Each point is reached from the start by the listed moves, each made once or not at all, plus a little noise. Is the number of moves made odd or even? Then give how often each move was made.
In the rows, 128 means zero.

Moves:
(1): [193 146 127 114 107]
(2): [ 98 209 150 122 155]
Start: [178 112  93 132 106]
Points:
[215 210 114 110 110] => even (1, 1)
[178 113  91 135 106] => even (0, 0)

Moves:
(1): [220 142 133 139 139 129 137 116 123 126]
(2): [118 201 139 146 103 122 122 113 134 122]
(3): [132 117 193 135 117 123 136 133 140 137]
(4): [119 115 120 184 130 140 105 123 123 120]
(5): [122 144 151 122 190 129 119 117 140 137]
(6): [118 126 122 129 122 219 136 119 128 130]
(7): [121 130 125 146 144 116 192 129 125 126]
(8): [136 147 136 133 148 147 125 213 128 113]
Start: [105 137 157 149 127 109 117 154 141 159]
Points:
[ 85 241 195 167 178 210 108 205 155 145] => even (0, 1, 0, 0, 1, 1, 0, 1)
[ 77 216 157 249 130 219 155 216 140 129] => odd (0, 1, 0, 1, 0, 1, 1, 1)
[ 92 156 182 157 203  92 174 148 150 164] => even (0, 0, 0, 0, 1, 0, 1, 0)

Moves:
(1): [188 116 128 123 119 153 123 121 138 123 128 136 131 106]
(2): [150 183 115 132 163 160 133 115 148 150 114  82 118 124]
(3): [132 147 183 109 114 133 116 114 134 135 132 121 121 154]
(4): [112 140 140 191 114 144 104 116  95 156 132 134 133 137]
(5): [125 105 143 122 175 128 124 107 129 123 121 128 125 121]
(6): [117 117 133 118 130 173 133 133 134 138 137 129 123 127]
(7): [145 118 138 135 119 116 204 121 136 151 129 123 134 119]
(8): [136 133 140 118 159 123 143 177 124 123 111 142 107 126]
(9): [123 120 131 150 122 113 135 159 172 124 119 122 137 127]
(10): [138 117 117 103 130 118 117 143 134 181  78 125 151 112]
(11): [142 118 121 137 122 105 118 145 111 149 183 118 134 126]
(12): [112 162 107 114 170 110 131 111 149 117 159 211 149 150]
(13): [140 133 128 130 135 136 127 128 114 108 133 117 168 142]
(14): [132 120 110 143 122 130 128 133 134 133 112 122 115 177]
Start: [135 144 144 109 139 155 116 120 124 142 146 138 137  62]
Points:
[157 119 224 196 160 123 162 174 134 212 157 123 122 127] => even (0, 0, 1, 1, 1, 0, 1, 1, 1, 0, 1, 0, 0, 1)
[194 207 215 142 249 219  93 139 178 200 197 183 138  81] => even (1, 1, 1, 1, 1, 1, 0, 1, 1, 0, 1, 1, 0, 0)
[181 127 189 159 186 190  97 128  99 153 124 168 121  37] => even (1, 0, 0, 1, 1, 0, 0, 1, 0, 0, 0, 0, 0, 0)
[227 108 135 100 203 107 179 131 185 198 168 196 240  44] => even (1, 0, 0, 0, 1, 0, 1, 0, 1, 1, 1, 1, 1, 0)
[188 243 170  93 228 164 200 126 169 165 141 162 159 161] => odd (0, 1, 1, 0, 0, 0, 1, 1, 0, 0, 0, 1, 1, 1)
